Rows are points. The ring and each string are closed loops that go straight from each point to the next, and from the last back to the first. Before rounding, they use only three directions, however many columns there are. How many times does the string pass through the ring? Passing back the other way cancels.
In the rows, zero is written as 128.

Ring:
[[176 153 156 136]
 [160 155 122 149]
 [102 147  87 137]
 [ 79 137 100 100]
 [ 68 127 143  67]
 [ 81 128 179  83]
 [131 139 189 110]]
String, 22 rows:
[[ 95 141 117 122]
 [127 146 107 108]
 [124 155  62 158]
 [124 157  68 183]
 [117 151  99 168]
 [129 147 125 134]
 [168 151 136 112]
 [182 163 104 168]
 [142 159  91 187]
 [144 159  85 178]
 [151 155  96 140]
 [133 146 123 111]
 [111 141 132 115]
 [125 143 114  90]
 [ 73 138  71  93]
 [ 93 136 105  67]
 [105 138 130  86]
 [ 86 137 127 116]
 [101 137 130  83]
 [ 79 132 106  57]
 [ 64 134  89  85]
 [ 66 138  97 128]]
Times through: 2

Ring:
[[142 111 111 127 157 121 115 124]
 [140 132 104 113 174 107 119  76]
 [132 139 106 107 171 100 119  69]
 [113 147 129  96 144 100 122  79]
 [ 95 150 169  88  95 113 131 113]
 [ 91 137 182  95  73 123 128 153]
 [ 98 112 163 113  82 126 114 187]
 [112  94 137 129 107 125 102 195]
 [129  94 119 134 134 125 104 171]]
String (24 x 8):
[[132 125  79 116 192  88 101  77]
 [120 119 114 116 147 106 108 122]
 [129 156 142  94 142 115 140  63]
 [135 156 103  96 185  94 126  30]
 [126 140  92 105 184  87 110  58]
 [119 160 127  89 154  97 130  48]
 [114 154 159  90 116 117 139  88]
 [113 133 137 104 127 110 119 115]
 [103 161 181  82  91 121 145  96]
 [ 81 176 211  66  58 121 153 101]
 [ 91 135 160  96  95 110 118 139]
 [101 124 144 107 110 111 112 144]
 [109 138 163 100 101 123 131 127]
 [ 79 163 231  73  30 137 155 144]
 [ 82 142 191  89  62 122 130 154]
 [ 92 127 154 102  97 110 113 151]
 [112 129 145 106 117 117 121 128]
 [100 153 178  87  89 120 139 112]
 [ 90 175 191  70  83 113 148  83]
 [102 147 134  93 133  95 118  89]
 [114 131 125 107 140 104 114 109]
 [118 142 140 100 131 112 127  96]
 [124 157 138  92 144 109 137  59]
 [135 142  77 106 205  82 109  38]]
Times through: 4
String:
[[106 129 128 106 132 102 110 120]
 [112 125 135 109 125 111 114 130]
 [101 149 185  89  80 127 141 124]
 [ 83 146 211  86  43 133 141 161]
 [ 80 116 189 105  49 130 117 208]
 [ 95  94 151 124  85 123  99 215]
 [102  72 133 141  95 125  86 243]
 [117  78 106 142 133 115  84 201]
 [121 101 114 128 139 114 100 158]
 [124 122 139 114 125 123 121 134]
 [145 118 130 122 141 133 128 123]
 [156 119 106 126 172 124 124  97]
 [147 111  80 129 192 104 104  97]
 [134 117  93 121 175 102 105 101]
 [122 129 129 110 138 113 119 112]
 [126 156 140  93 141 112 138  64]
 [118 159 126  89 154  96 128  51]
 [104 153 126  90 145  89 118  70]]
Times through: 3

Ring (8 x 9):
[[111 154 103  65 136 130 146 122 121]
 [143 163 109  87 131 157 160 118 105]
 [170 161 124 144 133 152 149 119  96]
 [169 157 137 175 140 128 131 127 100]
 [143 152 150 185 152  90 109 143 114]
 [103 145 149 160 160  55  93 153 134]
 [ 80 137 129 116 155  51  93 144 146]
 [ 84 140 111  81 146  80 113 131 141]]
String (28 x 9):
[[149 151 123 143 138 122 129 122 110]
 [173 142 112 161 129 134 127 103 105]
 [180 166 111 121 125 180 168 109  89]
 [153 189 115  59 130 201 200 129  86]
 [125 176 118  62 138 160 174 136 104]
 [118 160 122  93 142 123 143 135 117]
 [132 135 107 128 136 103 113 111 124]
 [115 132  97 100 135  99 114 109 132]
 [ 70 136  94  44 141  85 118 122 147]
 [ 50 155 117  30 153  81 130 152 145]
 [ 58 153 123  54 155  74 122 152 144]
 [ 82 151 126  85 152  81 119 146 136]
 [114 137 118 128 144  84 106 125 131]
 [116 117 105 144 140  65  83 108 141]
 [ 99 124 106 117 143  66  91 117 143]
 [ 71 132 103  69 145  69 105 127 149]
 [ 66 149 105  35 145  93 131 136 141]
 [ 82 169 119  38 147 121 155 148 125]
 [100 167 118  55 143 130 156 140 119]
 [102 186 116  17 140 167 190 145 107]
 [124 165 122  90 141 135 152 135 112]
 [150 145 110 131 133 127 130 111 112]
 [178 148 106 144 125 155 142  99  99]
 [189 179 124 128 128 194 181 119  79]
 [177 180 135 132 135 177 174 131  84]
 [159 182 141 125 141 163 169 142  90]
 [167 182 142 133 140 167 170 140  87]
 [147 174 138 122 143 146 158 141  99]]
Times through: 4
